Each point is reached from the start by the listed moves, each made 0, 1 or 2 times, or once backwards (-1), plus a little noise. Is the number of moves made odd or even? Then give how often each move was made.
In the rows, 128 means zero.

Moves:
(1): [132 113 103 126]
(2): [161 149 106 140]
Start: [128 120 110 141]
Points:
[ 95 100 132 129] => odd (0, -1)
[192 174  89 167] => odd (-1, 2)
[204 132  14 163] => even (2, 2)

Moves:
(1): [128 125 121 130 170 134 117 131  77]
(2): [140 132 156 150  94 112 102 113 127]
(3): [122 125 177 132 140 136 149 127 128]
(4): [113 152 104 157 167 169 109 155 121]
(5): [ 75 142 111 122 148 137 132 101 123]
(6): [118 136 125  88 127 167 125 142 106]
(7): [159 155 123 118 122 110 152 115 124]
(8): [134 136 156 100 141 109  96 126 129]
(9): [148 105 115 119 142 156 117 105 131]
Start: [118 139  90 129 111 145 114 119 114]
Points:
[149 144  95 123 202 218 210  24  53] => odd (1, 0, 2, 0, 1, 0, 2, -1, 2)
[188 140 101 180  36 143 108  56 111] => odd (0, 2, 0, 0, 0, 0, 1, -1, 1)
[103  65 189  73 122 111  63   7 200] => even (-1, 0, 1, -1, 1, -1, -1, 2, 2)

Moves:
(1): [132 128 125 116 129 122 132 135 130 135 145 128 134 123 138 111 133 123
 127 126 126]
(2): [126 139 124 126 119 123 141 120 126 137 131 125 135 126 123 119 134 129
 129 133 129]
(3): [137 134 143 117 121 137 132 128 126 126 125 140 136 123 138 137 138 132
 121 117 114]
(4): [133 127 142 142 117 125 142 136 127 121 129 124 122 126 136 121 124 118
 131 129 128]
(5): [120 133 133 131 148 132 137 124 128 126 128 125 124 125 121 131 144 127
 122 118 129]
(6): [128 122 126 123 130 141 136 122 127 125 141 134 123 128 117 122 135 124
 129 137 119]
(7): [122 118 125 127 136 123 138 120 125 143 121 130 122 115 136 131 121 127
 119 136 113]
(8): [135 132 118 126 121 133 145 144 143 129 121 121 114 133 134 135 126 130
 128 129 130]
(9): [126 126 131 133 132 130 127 126 137 125 130 124 142 132 124 125 115 129
 121 132 127]
(10): [126 126 126 128 125 131 128 145 113 143 125 128 142 129 123 133 131 130
 137 142 134]
(11): [117 139 132 134 126 130 124 130 131 133 146 130 123 125 133 131 126 126
 123 134 125]
(12): [130 136 123 128 133 123 129 131 120 108 126 144 148 120 121 149 109 119
 145 120 132]
(13): [120 122 123 119 124 130 122 124 130 126 132 112 139 126 135 131 135 130
 132 138 128]
(14): [126 106 125 128 124 127 146 128 130 120 135 132 138 145 128 119 136 143
 122 121 129]
(15): [130 117 123 127 128 152 128 116 123 140 137 131 136 126 144 131 114 129
 141 116 128]
(16): [140 120 127 126 130 128 122 119 125 137 137 119 124 131 123 143 129 125
 129 128 128]
(17): [130 115 127 135 119 127 131 125 157 147 128 137 127 118 129 118 139 112
 131 139 136]
(18): [141 124 107 140 129 141 125 124 123 132 128 129 133 120 128 133 145 133
 120 132 126]
Start: [139 130 143 119 131 130 132 119 117 132 128 147 133 128 124 134 134 140
 126 142 146]
Points:
[142 148  70 128  95 145 169 176 120 206 167 115 199  59 176 158 108 120
 123 249 119] => odd (2, 1, 0, 1, -1, 0, 2, 2, 2, 2, 2, 1, 2, -1, 0, 0, 0, 2)
[162  49 101 119  90 211 189 130  63 227 147 178 161  93 198  99 168 168
 118 177  97] => odd (1, 0, 1, 1, -1, 1, 2, 0, -1, 2, 0, -1, 0, 1, 2, -1, 0, 2)
[ 91 106 100  89 169 171 170 140 207 168 191 104 106 122 134  76 203 128
 100 189 143] => even (2, -1, -1, -1, 2, 2, 0, 2, 1, 0, 1, -1, 2, 0, 0, -1, 1, 0)

Moves:
(1): [138 123 130 130 127 124 114 124 128 128 123 126 128 133 116 127 135 128
 121 129 119 132 136 129 117 131 126]
(2): [126 159 122 125 141 136 138 118 123 140 123 132 120 125 124 139 130 119
 121 133 136 137 134 132 123 124 123]
(3): [141 146 139 123 121 120 139 126 130 114 131 123 116 126 127 135 129 138
 129 119 139 134 135 132 118 133 136]
(4): [118 138 126 130 134 136 131 124 134 133 136 131 126 138 124 117 110 111
 142 136 133 136 133 125 136 137 124]
(5): [151 130 139 125 128 134 130 108 123 121 126 133 142 118 109 135 108 130
 119 113 123 108 128 119 137 141 130]
(6): [129 131 130 146 123 134 148 129 120 138 128 139 126 122 115 115 131 136
 138 120 123 126 124 134 135 133 126]
(7): [131 123 124 134 124 126 128 120 114 126 125 121 129 128 130 131 135 124
 119 134 123 120 138 133 120 110 134]
(8): [123 128 112 126 130 118 145 134 139 123 133 123 125 131 127 126 123 128
 121 137 125 122 121 135 131 124 122]
(9): [108 128 141 125 137 123 135 124 148 138 125 150 131 131 147 126 121 127
 123 128 118 117 140 137 120 128 122]
(10): [115 135 132 131 137 117 136 105 140 148 125 127 140 129 135 147 138 133
 125 142 126 138 142 133 141 146 126]
(11): [120 137 137 128 136 106 110 131 136 133 127 129 131 117 143 117 135 138
 127 121 130 114 127 117 145 127 115]
(12): [140 121 128 125 144 131 141 118 126 138 134 134 121 138 129 139 119 123
 133 118 115 129 130 127 125 114 117]
(13): [131 129 129 124 128 131 135 120 126 120 121 141 126 130 128 120 127 134
 134 119 133 140 132 132 140 115 121]
(14): [128 133 114 113 128 127 114 127 123 128 140 137 129 139 124 124 127 112
 127 127 136 120 134 142 115 137 115]
(15): [135 138 122 126 138 116 129 142 114 122 124 128 135 138 136 115 127 115
 133 129 121 129 143 121 123 123 157]
(16): [135 126 128 125 136 127 115 131 122 120 134 130 128 120 131 131 134 119
 130 123 120 132 118 134 130 128 127]
(17): [120 133 121 134 138 127 132 124 123 113 125 129 138 126 123 125 132 128
 138 136 122 122 124 118 129 140 131]
(18): [120 128 128 132 133 128 115 130 123 126 133 121 125 131 138 129 122 141
 116 116 122 123 123 126 130 127 124]
(19): [114 131 140 113 121 137 122 132 144 131 136 111 124 138 116 128 135 126
 139 121 115 122 125 136 122 119 121]
(20): [130 117 118 124 124 121 116 132 116 149 106 133 106 119 125 126 135 124
 135 129 140 112 129 137 138 137 129]
(21): [133 134 129 132 126 150 121 128 149 132 120 126 126 134 137 132 131 129
 135 129 136 118 121 126 136 118 129]
(22): [133 120 125 114 137 132 129 127 134 129 151 126 130 125 129 120 126 131
 121 131 128 125 140 136 136 134 129]
(23): [149 126 136 130 100 136 134 139 131 135 122 133 137 130 141 130 127 116
 122 144 124 131 152 111 135 131 128]
(24): [127 118 119 135 144 120 117 131 144 117 125 138 131 117 131 138 143 109
 117 118 127 147 150 129 142 130 133]
Start: [124 118 130 128 132 124 121 143 135 124 135 138 130 123 141 123 120 126
 129 138 127 131 123 141 115 117 125]
Points:
[136 150  95 141 246  76  50  85  73 109  69 249 121  64  62  98 173  57
 147  54 110 144 152 139 150 121  68] => odd (2, 2, -1, 0, 1, 1, 0, -1, 0, -1, 2, 1, 2, 1, 0, 1, 2, -1, 0, 1, -1, -1, -1, 2)
[123 143 143 136 197 142 182  94 169 116 170 220 180 213 129 111 127  39
 198 126  39 136 240 173  54 131 157] => odd (1, -1, 1, 1, 0, 2, 1, -1, 2, 1, -1, 2, 0, 2, 2, 0, 2, -1, 1, -1, 1, 0, 0, 1)
[203  93 134 149 148 106 126  98 112  87 145 134 111 108  85  92 136 223
 119  43  96  91 102 168 155  74 103] => odd (2, -1, 1, -1, 1, 2, 1, 1, -1, 0, 1, 1, 2, 0, 0, 0, 0, 1, 0, 0, 1, 1, -1, 0)

Moves:
(1): [122 127 126 129 130 115 130 134 130 137 118 132 124 133 129 129 123 128
 118 133 137 128 130 134 129 127]
(2): [129 137 136 129 125 130 118 128 128 132 133 124 120 129 114 124 125 128
 133 132 124 122 137 120 137 137]
(3): [123 133 132 126 129 127 131 120 129 129 120 128 136 118 125 114 127 127
 125 130 131 130 120 137 120 123]
(4): [128 123 138 126 125 132 135 129 129 135 131 132 129 134 124 128 124 136
 119 132 127 127 124 126 126 131]
(5): [135 126 122 126 130 130 129 129 124 131 127 128 134 124 128 128 123 130
 130 126 128 127 139 127 121 125]
(6): [138 128 137 122 119 130 119 130 123 123 129 125 132 122 117 129 144 125
 132 123 129 128 129 128 121 118]
(7): [120 131 127 125 122 133 134 138 118 132 126 128 131 130 121 130 134 120
 129 122 138 117 123 130 129 136]
(8): [129 124 133 128 136 130 127 121 129 133 131 137 129 131 122 128 133 119
 130 132 126 127 133 128 134 128]
(9): [139 126 131 133 133 132 119 137 140 128 145 129 134 121 135 120 125 135
 141 120 138 142 132 128 127 131]
(10): [123 134 126 136 123 116 121 131 127 132 132 127 139 143 132 130 127 136
 125 137 130 119 129 131 132 125]
(11): [124 128 130 129 127 134 118 129 133 134 125 137 126 134 121 135 127 129
 124 129 123 119 122 134 131 134]
(12): [116 125 131 132 115 131 127 131 129 139 129 122 128 128 129 135 126 129
 123 127 133 122 128 128 126 129]
(13): [123 136 129 120 126 138 124 128 127 120 132 121 131 117 123 137 139 130
 124 131 134 143 137 125 130 142]
(14): [119 122 131 126 125 127 127 129 128 123 133 131 131 122 126 129 133 130
 128 126 121 125 129 129 129 139]
(15): [140 129 134 125 134 138 130 130 133 110 118 123 131 129 131 120 139 120
 138 127 125 139 138 139 135 123]
(16): [135 132 131 131 119 129 135 125 135 117 123 133 124 125 138 128 120 131
 129 121 146 132 131 123 119 126]
(17): [145 123 137 120 126 138 118 124 120 132 131 128 134 119 123 124 135 119
 136 122 120 131 134 117 147 136]
(18): [133 127 133 129 135 123 127 130 131 126 133 136 133 120 127 130 122 125
 140 138 130 128 126 121 135 132]
(19): [126 137 121 129 114 127 141 126 120 124 124 129 118 125 129 127 124 129
 122 139 128 132 130 138 124 116]
(20): [114 130 134 126 124 130 125 134 121 142 135 137 137 128 123 137 121 118
 123 119 111 126 134 118 129 144]
(21): [117 124 128 136 121 114 130 122 125 140 119 126 128 135 127 135 129 130
 127 137 123 133 125 137 112 131]
(22): [137 127 122 121 128 134 131 138 133 128 131 126 127 125 145 123 124 133
 125 132 134 130 134 118 116 129]
(23): [124 131 120 120 127 116 130 118 120 118 125 116 123 125 134 128 120 123
 134 133 135 130 130 138 116 120]
(24): [114 133 127 132 131 122 128 126 121 143 121 129 123 132 132 139 130 130
 126 128 116 115 121 139 126 135]
Start: [126 132 129 146 142 111 130 126 120 116 118 128 132 125 127 143 135 130
 122 133 121 133 140 115 116 121]
Points:
[118 160 127  77  95 152 125 159  68  98 140 115 180  49 103 152 167  81
 121 122 147 158 207  98  59 149] => odd (0, 0, 1, -1, 2, 2, 2, 1, 0, 0, 0, 0, 2, 1, 0, 0, 0, 0, 1, 2, 0, 2, 1, -1)
[ 13 144  77 185  98  11 147 117 123 218 109 124 147 157 185 154  52 173
  58 208 149 149 143 212   7  87] => even (2, -1, 2, 0, 1, -1, -1, 1, 2, 2, 1, 2, 0, 0, -1, -1, -1, -1, 2, 1, 2, 1, 2, 0)
[ 60 179 185 136 100 189 130 124  69 190 109 108 139 106  63 174 162  80
 127 107  75 145 188 144 144 217] => even (-1, 2, 1, 1, 1, -1, 2, 1, 1, -1, 0, 2, 2, -1, 2, 0, 1, -1, 1, 2, 1, -1, 0, 2)

Moves:
(1): [126 126 124 119 126 127 129 127 124 125 128 139 132 123 122 134 116 135
 114 123 122 116 123 114 127 111 125]
(2): [128 121 116 134 134 129 123 129 124 140 113 130 113 125 125 133 118 119
 136 124 125 132 137 127 121 129 133]
(3): [115 123 119 126 131 130 132 147 129 126 136 132 129 130 128 125 134 126
 135 121 130 121 136 133 126 128 126]
(4): [132 138 141 121 128 133 135 127 117 109 126 115 116 139 138 129 130 133
 137 125 126 109 117 124 115 129 144]
(5): [129 118 129 137 128 132 126 115 127 117 109 134 132 126 134 133 119 136
 118 127 123 120 122 121 128 131 121]
(6): [139 119 130 121 132 132 131 131 124 135 137 144 140 133 126 129 124 132
 107 127 136 128 124 121 118 113 128]
(7): [128 131 124 136 139 136 128 127 127 130 119 127 124 128 129 126 122 125
 136 133 120 125 140 123 137 133 137]
(8): [127 138 123 119 136 115 134 134 124 129 136 130 124 127 123 126 122 135
 139 133 130 136 109 125 133 137 126]
(9): [122 128 122 129 125 125 126 126 132 125 128 128 131 129 131 132 124 137
 118 124 128 127 131 117 129 125 136]
(10): [122 117 124 130 138 119 132 130 136 138 115 125 136 125 123 127 132 130
 129 122 136 125 136 123 133 125 140]
(11): [131 123 116 128 128 140 118 126 136 126 126 128 129 131 141 141 125 125
 132 130 133 130 123 133 130 136 127]
(12): [135 143 124 136 127 132 117 130 124 139 127 126 119 121 121 133 136 126
 135 120 115 129 132 149 120 130 140]
(13): [118 136 126 121 129 127 142 127 112 126 123 137 128 125 120 136 134 129
 122 142 143 127 131 121 120 135 121]
(14): [114 114 139 127 120 126 123 133 139 132 131 126 133 124 137 133 121 126
 118 123 123 113 135 125 139 131 153]
(15): [126 126 121 136 127 120 121 137 129 128 116 133 128 124 129 131 135 120
 135 128 142 131 138 138 128 129 130]
(16): [130 133 128 133 126 129 118 119 123 139 122 132 123 133 127 132 118 136
 125 122 140 114 133 131 105 126 131]
(17): [140 121 112 135 134 135 131 119 147 124 116 133 132 122 136 119 124 123
 129 131 122 134 123 127 133 125 128]
(18): [130 123 126 125 131 127 122 124 133 126 125 130 127 131 136 121 127 123
 123 124 126 133 136 132 136 122 128]
(19): [125 118 122 127 113 115 125 117 114 131 135 122 134 112 114 136 135 134
 131 129 127 132 134 134 132 135 149]
(20): [123 120 127 133 133 127 128 126 131 134 131 117 125 126 121 121 130 130
 115 121 137 115 131 123 130 120 128]
(21): [132 120 131 129 104 128 127 123 116 119 126 130 119 127 117 126 125 142
 127 124 130 118 134 141 132 126 137]
(22): [116 135 133 112 122 127 122 143 131 110 154 124 133 128 116 124 121 123
 128 122 116 133 124 144 130 134 135]
(23): [132 124 118 125 124 125 134 127 118 135 122 126 130 126 134 126 118 127
 127 125 140 132 140 120 135 130 125]
(24): [116 130 125 136 131 133 134 128 115 133 124 133 130 134 123 124 124 118
 124 124 130 121 123 124 131 129 121]
Start: [120 128 117 123 125 122 119 131 128 127 141 139 143 141 130 125 143 129
 136 129 134 145 133 141 135 110 131]
Points:
[ 46 170 104 127 176 109 163 141 122  99 112 124 131 170 120 137 139 168
 133 152 215  74  93  73 123 140 127] => odd (0, -1, 0, 1, 0, -1, 1, 2, 2, 1, 1, -1, 2, 0, 1, 1, 0, -1, -1, 2, 0, 0, -1, 1)
[115 111 125 147  67 103  91 110 116  83 130 141 159  77 100 163 182 116
 146 154 110 170 106 216 139 172 174] => odd (-1, 0, -1, 0, 2, 0, -1, 0, -1, -1, 0, 1, 1, 1, 2, -1, 1, -1, 2, 0, 0, 1, -1, 0)
[101  90  85  91 205 119 127 184 175 111 122 175 148 159 149  91  95 115
 100  84 147  92 172  94 112  31 143] => odd (2, 1, 2, 1, 0, 1, 1, 0, 0, 1, -1, -1, 0, 0, 1, 1, 1, 2, -1, 1, -1, 1, 0, -1)
[ 85  59  50 124 155  95 110 103 184 103  76 171 169  67 133 158 113 161
  76 130 114 103 133 102 205 104 214] => even (2, 0, 0, 0, 2, 0, 1, 2, 1, 1, 1, 1, 2, 2, 1, -1, 2, 2, 1, 2, 0, 0, -1, -1)
[116 111 105 101  95 137 120  84  26 118 166 110 119 187 140 152 122 144
 117 109 194 116 110 121  83 127 144] => even (-1, 1, 0, 2, 0, 1, -1, 0, 1, -1, 2, -1, 0, -1, -1, 1, -1, 1, 2, 1, 0, 0, 1, 2)
[132  64 129  65 108  66 141 127 162   7 174 119 181 120 111  72 111 192
  90  92 118 107  52 129 178  71 188] => even (1, -1, 0, 2, 2, 1, -1, 2, 0, 1, -1, -1, -1, 0, 1, -1, 2, 1, 1, 2, 1, 2, 0, -1)
